Each row of a before or after table is a point. The points were changed in one or more steps. Then noise was added and the rows were shuffled. The steps act on columns, c1 being the first. Write out the steps. A step turns or swaps two columns, mirrors them in a line or flattens them onto one, adds a multiple of one to another, or multiplies or shifts one. Angles are multiples of 10 degrees, from the lower column toward the higher: turns from -170 to 170, lines from 10 to 170 but not 90. Use the fewest steps. Two steps may share a column if one is a turn and the other turns, adds or multiplies; they go together, in the order done. Otherwise the lowest column goes first.

Before (11 x 3):
[[ 0.32  0.47 -0.14]
 [ 0.43 -0.16  0.31]
 [ 0.18  0.18 -0.31]
 [ 0.47 -0.42 -0.29]
 [ 0.45  0.05 -0.20]
 [ 0.80 -0.56 -0.33]
 [ 0.44 -0.16  0.24]
 [ 0.82  0.00  0.67]
 [ 0.17 -0.06  0.08]
 [-0.15  0.72  0.06]
 [ 0.32  0.02 -0.02]]
After (11 x 3):
[[ 0.12 -0.01 -0.03]
 [ 0.38 -0.60  0.26]
 [ 0.14 -0.16 -0.14]
 [ 0.03  0.04  0.13]
 [ 0.21  0.10  0.24]
 [ 0.34  0.66  0.31]
 [ 0.10 -0.20 -0.34]
 [ 0.13  0.10 -0.49]
 [ 0.22  0.17  0.29]
 [ 0.15 -0.50  0.18]
 [-0.10  0.41 -0.63]]
Steps: multiply c1 by 0.4; turn c2 and c3 by -60 degrees

Before (10 x 6):
[[-0.01 -0.01 -0.22  0.03 -0.32 -0.26]
 [ 0.22  0.52  0.28 -0.42 -0.23  0.18]
 [ 0.49  0.11 -0.53 -0.19  0.97  0.70]
 [ 0.24 -0.30 -0.05 -0.21 -0.16 -0.10]
 [-0.04 -0.33 -0.11  0.20  0.06  0.45]
 [-0.36  0.41  0.16  0.23 -0.20  0.13]
 [ 0.21 -0.11  0.22  0.39 -0.05 -0.53]
 [-0.17 -0.41  0.38  0.11 -0.10 -0.52]
 [-0.10  0.20  0.01 -0.06  0.14 -0.39]
 [-0.02  0.26  0.13  0.36 -0.01  0.73]]
After (10 x 6):
[[-0.14 -0.11 -0.12  0.37  0.08  0.75]
 [ 0.36 -0.08  0.11 -0.19  0.11 -0.12]
 [ 0.33 -0.04  0.36  0.02  0.17 -0.27]
 [ 0.48  0.32 -0.02 -0.18 -1.11  0.69]
 [ 0.05 -0.48 -0.15  0.39  0.16 -0.54]
 [ 0.03 -0.55  0.07  0.21 -0.11  0.45]
 [-0.39  0.17 -0.04  0.23  0.25  0.15]
 [-0.46 -0.53 -0.28  0.11  0.26 -0.51]
 [-0.18  0.26 -0.08 -0.07 -0.11 -0.39]
 [ 0.08  0.94 -0.13 -0.42  0.34  0.21]]
Steps: turn c3 and c5 by 150 degrees; add 1 times c3 to c1; add -1 times c4 to c2

Before (10 x 11):
[[ 0.45  0.22 -0.03  0.18 -0.02 -0.17 -0.02 -0.30  0.04  0.17 -0.17]
 [-1.05 -0.04 -0.05  0.05 -0.18  0.23 -0.15 -0.28  0.06  0.18 -0.31]
 [-0.49  0.46  0.08 -0.01  0.17 -0.13  0.13 -0.02 -0.28 -0.16  0.01]
 [ 0.40  0.26  0.03  0.12 -0.12  0.09 -0.16  0.68  0.10  0.05  0.11]
 [-0.68  0.48 -0.24 -0.04  0.43  0.35  0.10  0.02  0.08  0.63 -0.19]
 [ 0.34  0.23 -0.66 -0.22 -0.07 -0.14 -0.19  0.82  0.15 -0.36 -0.09]
 [ 0.06  0.39 -0.27 -0.10  0.26  0.58  0.04 -0.05 -0.17 -0.25 -0.33]
 [ 0.42  0.39 -0.10  0.03  0.24  0.10  0.02 -0.25  0.20 -0.37  0.32]
 [ 0.43  0.47  0.06 -0.43 -0.23 -0.04 -0.04 -0.17  0.19 -0.36 -0.05]
 [ 0.46 -0.79 -0.03 -0.27 -0.12  0.12  0.08  0.06  0.15  0.52 -0.13]]
After (10 x 11):
[[ 0.27 -0.01 -0.65 -0.09 -0.06  0.22 -0.30  1.66 -0.11 -0.34 -0.28]
 [ 0.05 -0.80 -0.27 -0.16  0.24 -0.09  0.04 -0.12 -0.06 -0.26 -0.50]
 [ 0.41 -0.27  0.05 -0.24 -0.20  0.29 -0.14 -0.38 -0.17 -0.38 -0.26]
 [ 0.39 -0.06 -0.04  0.16  0.00  0.27 -0.15 -0.56  0.08  0.17 -0.36]
 [ 0.41 -0.47 -0.10  0.10  0.25  0.26 -0.15 -0.50  0.06 -0.39  0.12]
 [-1.05  0.01 -0.02  0.05 -0.17 -0.27  0.20 -0.59  0.02  0.20 -0.52]
 [-0.63 -0.75 -0.25 -0.01  0.44  0.24  0.33  0.02  0.02  0.64 -0.40]
 [ 0.48  0.55  0.00 -0.15 -0.12 -0.62 -0.08  0.13 -0.04  0.53 -0.36]
 [-0.40 -0.35  0.08 -0.13  0.19  0.47  0.23 -0.02 -0.07 -0.18 -0.22]
 [ 0.34 -0.22  0.04  0.15 -0.12  0.06 -0.29  1.35  0.08  0.07 -0.10]]
Steps: turn c1 and c7 by -20 degrees; add 0.5 times c5 to c2; turn c2 and c6 by 140 degrees; flatten c4 and c9 onto the line at 30 degrees; multiply c8 by 2; shift c11 by -0.20

Before (9 x 18):
[[-0.21 -0.55 -0.23  0.61  0.08 -0.36  0.11 -0.25  0.25 -0.46 -0.09 -0.07
  -0.11  0.05 -0.34  0.55 -0.22 -0.20]
 [-0.14 -0.04 -0.28 -0.21  0.11  0.24  0.03  0.16  0.40 -1.18  0.04 -0.10
   0.01 -0.20 -0.02 -0.17  0.17 -0.04]
 [-0.15 -0.01 -0.12 -0.42  0.98  0.31  0.16  0.45 -0.03 -0.20 -0.01 -0.21
   0.84 -0.13 -0.05 -0.15  0.13  0.42]
 [ 0.08 -0.43 -0.29 -0.25  0.05  0.21 -0.10  0.11 -0.28  0.06  0.08 -0.31
  -0.29  0.00 -0.02 -0.13  0.31  0.30]
 [ 0.19 -0.15 -0.20  0.27 -0.07  0.34 -0.13 -0.30  0.41  0.07 -0.12 -0.34
  -0.25 -0.17 -0.31  0.06 -0.56  0.26]
 [ 0.17  0.74 -0.26  0.85  0.41 -0.09  0.21 -0.13  0.03  0.08 -0.19  0.51
  -0.22  0.22 -0.24 -0.21  0.13  0.05]
 [-0.22 -0.51 -0.31 -0.37 -0.06  0.30 -0.20  0.94  0.27 -0.05 -0.19 -0.28
  -0.26 -0.05  0.10  0.59 -0.21 -0.25]
 [ 0.01 -0.27  0.03  0.00  0.03 -0.21  0.03  0.02  0.10 -0.04  0.55  1.13
   0.35  1.23 -0.30  0.17  0.17  0.08]
 [-0.16 -0.37  0.00  0.26  0.06  0.31  0.14 -0.14 -0.17  0.09 -0.07 -0.26
  -0.09 -0.24  0.97 -0.12  0.31  0.17]]
After (9 x 18):
[[-0.16 -0.04 -0.47 -0.20 -0.22  0.21  0.06 -0.12 -0.20 -1.18 -0.02 -0.24
  -0.02  0.02  0.12 -0.20  0.19 -0.05]
 [-0.22 -0.50 -0.34 -0.38  0.01  0.28 -0.20 -0.71 -0.26 -0.01 -0.30  0.14
  -0.10 -0.08  0.65  0.60 -0.24 -0.22]
 [ 0.08 -0.44  0.22 -0.28  0.00  0.20 -0.11 -0.06 -0.34  0.08 -0.11 -0.40
  -0.29  0.01  0.11 -0.16  0.32  0.29]
 [ 0.16  0.73 -0.10  0.88 -0.02 -0.04  0.20  0.27 -0.28  0.10 -0.28  0.34
  -0.06  0.48  0.02 -0.21  0.12  0.06]
 [-0.02 -0.29 -0.05  0.01  1.05 -0.21  0.03  0.23  0.06 -0.03  0.68  1.24
  -0.09  0.65  0.21  0.16  0.18  0.04]
 [ 0.17 -0.18 -0.42  0.29 -0.09  0.32 -0.11  0.42 -0.12  0.09 -0.28 -0.35
  -0.09 -0.15 -0.03  0.06 -0.54  0.25]
 [-0.20 -0.58 -0.32  0.60  0.01 -0.31  0.12  0.40 -0.18 -0.45 -0.17  0.29
  -0.01  0.09  0.01  0.54 -0.23 -0.19]
 [-0.15 -0.01  0.01 -0.38 -0.61  0.31  0.19 -0.27 -0.13 -0.18  0.52 -0.34
   0.63  0.79  0.36 -0.16  0.11  0.47]
 [-0.15 -0.37  0.17  0.29 -0.21  0.29  0.12 -0.66 -0.04  0.12 -0.14 -0.32
  -0.03 -0.06 -0.77 -0.11  0.34  0.15]]
Steps: turn c3 and c9 by 80 degrees; mirror c5 and c14 in the line at 60 degrees; turn c8 and c15 by 130 degrees; turn c11 and c13 by -40 degrees; add 0.7 times c16 to c12

Before (13 x 24):
[[ 0.33  0.17  0.01 -0.24 -0.19 -0.18  0.05  0.75 -0.10  0.35  0.05  0.24
   0.08  0.29  0.35 -0.12 -0.35 -0.30  0.16  0.21  0.03 -0.34 -0.14  0.04]
 [-0.52  0.14  0.71  0.08 -0.30 -0.16  0.08 -0.05  0.17  0.12  0.01 -0.04
   0.15  0.20  0.32  0.00  0.06 -0.22  0.05 -0.27  0.07 -0.57 -0.20  0.03]
 [ 0.01 -0.18 -0.41  0.05  0.25  0.44 -0.26 -0.12  0.19  0.22  0.13  0.16
   0.19  0.39  0.38  0.07 -0.26 -0.11 -0.36  0.32 -0.06  0.32  0.14  0.17]
 [ 0.28 -0.18 -0.22 -0.08 -0.31 -0.16  0.11  0.04  0.59  0.30  0.19  0.33
  -0.07 -0.14 -0.10  0.26 -0.40 -0.08 -0.09  0.23  0.12  0.34  0.37  0.12]
 [ 0.16 -0.14 -0.42  0.31  1.97 -0.27 -0.19  0.17 -0.31  0.20  0.06  0.20
  -0.15 -0.07  0.20  0.34 -0.36  0.54 -0.33  0.30 -0.07  0.22 -0.08 -0.05]
 [ 0.31 -0.11 -0.40 -1.13 -0.28  0.22  0.20 -0.02 -0.28  0.06  0.01 -0.19
   0.01  0.41  0.37 -0.05 -0.12  0.01 -0.27  0.16 -0.15 -0.74 -0.02  0.14]
 [ 0.27 -0.37  0.08 -0.01 -0.44 -0.50 -0.30  0.09 -0.14  0.18  0.08  0.11
  -0.26 -0.07  0.05  0.04  0.83 -0.19 -0.28 -0.28 -0.15  0.42  0.16  0.17]
 [ 0.25 -0.38 -0.02 -0.65 -0.16  0.30  0.18  0.43 -0.28  0.38  0.30 -0.05
  -0.06  0.03 -0.03  0.07 -0.37  0.06 -0.30  0.26  0.11  0.28  0.06  0.89]
 [ 0.36  0.14 -0.32  0.06 -0.25  0.43  0.27  0.02 -0.13  0.14  0.59  0.24
  -0.16  0.12  0.35 -0.05  0.28 -0.20 -0.30 -0.75  0.16  0.18 -0.19  0.34]
 [ 0.33 -0.21 -0.42  0.26 -0.10  0.32  0.20  0.01  0.24  0.04  0.04  0.22
   0.03 -0.01  0.39 -0.06 -0.38  0.78 -0.31  0.10 -0.10 -0.01  0.37  0.04]
 [-0.10 -0.32 -0.08  0.16 -0.27 -0.52  0.13 -0.15 -0.12 -0.75  0.17  0.06
   0.14 -0.14  0.35  0.04 -0.40 -0.19 -0.02  0.15  0.43  0.01 -0.15 -0.13]
 [ 0.25 -0.35  0.40 -0.34 -0.42  0.19 -0.63  0.19  0.26  0.00  0.02  0.24
   0.05  0.65 -0.51  0.17 -0.34  0.44 -0.32  0.11  0.22  0.14 -0.18 -0.10]
 [ 0.40 -0.27  0.19  0.24 -0.05  0.35  0.29  0.14 -0.31  0.19  0.02 -0.37
   0.15 -0.01  0.34  0.50  0.25 -0.20  0.20  0.23 -0.07 -0.37  0.39 -0.09]]
After (13 x 24):
[[-0.56  0.12  0.74  0.07 -0.45 -0.15  0.07 -0.03 -0.15  0.16  0.01 -0.04
   0.14  0.21  0.05  0.03  0.09 -0.20 -0.02 -0.29  0.30  0.57 -0.22 -0.01]
 [ 0.29 -0.34  0.39 -0.33 -0.67  0.27 -0.63  0.20 -0.30 -0.02  0.06  0.26
   0.04  0.67  0.23 -0.11 -0.31  0.46 -0.23  0.10 -0.52 -0.14 -0.17 -0.12]
 [ 0.23 -0.37 -0.06 -0.39 -0.29  0.36  0.20  0.39  0.29  0.39  0.92 -0.06
  -0.06  0.02  0.13 -0.13 -0.69  0.04 -0.22  0.28 -0.04 -0.30  0.08  0.89]
 [ 0.28 -0.22 -0.23 -0.41 -0.50 -0.14  0.11  0.03 -0.63  0.30  0.54  0.35
  -0.06 -0.13  0.12 -0.14 -0.09 -0.09 -0.14  0.22 -0.11 -0.35  0.37  0.09]
 [ 0.36  0.14 -0.33  0.28 -0.39  0.51  0.28  0.04  0.13  0.13  1.77  0.24
  -0.19  0.11  0.16  0.02  0.09 -0.19 -0.16 -0.78  0.34 -0.18 -0.20  0.31]
 [ 0.34 -0.24 -0.40 -0.41 -0.18  0.39  0.22  0.01 -0.22  0.06  0.13  0.25
   0.03 -0.02 -0.10  0.09  0.24  0.81 -0.19  0.11  0.41  0.03  0.38  0.02]
 [ 0.29  0.17  0.01 -0.34 -0.32 -0.20  0.01  0.77  0.11  0.39  0.13  0.24
   0.10  0.27  0.02  0.06 -0.24 -0.32  0.14  0.21  0.33  0.33 -0.17  0.07]
 [ 0.03 -0.18 -0.42 -0.26  0.41  0.50 -0.27 -0.15 -0.21  0.19  0.39  0.15
   0.20  0.39 -0.06 -0.06  0.03 -0.13 -0.17  0.36  0.42 -0.30  0.16  0.20]
 [ 0.38 -0.28  0.16  0.26 -0.08  0.28  0.30  0.13  0.20  0.20  0.01 -0.40
   0.14 -0.02 -0.05 -0.55  0.28 -0.18  0.33  0.24  0.31  0.36  0.36 -0.08]
 [-0.13 -0.35 -0.08 -0.42 -0.43 -0.47  0.11 -0.17  0.10 -0.75  0.50  0.07
   0.14 -0.11  0.44 -0.04  0.16 -0.16 -0.21  0.16  0.34 -0.02 -0.17 -0.13]
 [ 0.31 -0.12 -0.40 -0.10 -0.44  0.31  0.23  0.00  0.26  0.04  0.00 -0.19
   0.02  0.41 -0.13 -0.03 -1.13  0.00 -0.16  0.17  0.35  0.74 -0.03  0.14]
 [ 0.26 -0.36  0.09  0.86 -0.72 -0.39 -0.31  0.11  0.14  0.17  0.26  0.11
  -0.26 -0.11 -0.15 -0.04 -0.04 -0.19 -0.44 -0.28  0.05 -0.44  0.18  0.19]
 [ 0.18 -0.15 -0.41 -0.36  3.15 -0.17 -0.22  0.13  0.24  0.23  0.19  0.21
  -0.15 -0.08 -0.01 -0.41  0.33  0.56 -0.42  0.31  0.19 -0.22 -0.10 -0.05]]
Steps: swap c4 and c17; multiply c5 by 1.6; turn c6 and c19 by 20 degrees; turn c9 and c16 by 170 degrees; multiply c11 by 3; swap c15 and c21; multiply c22 by -1
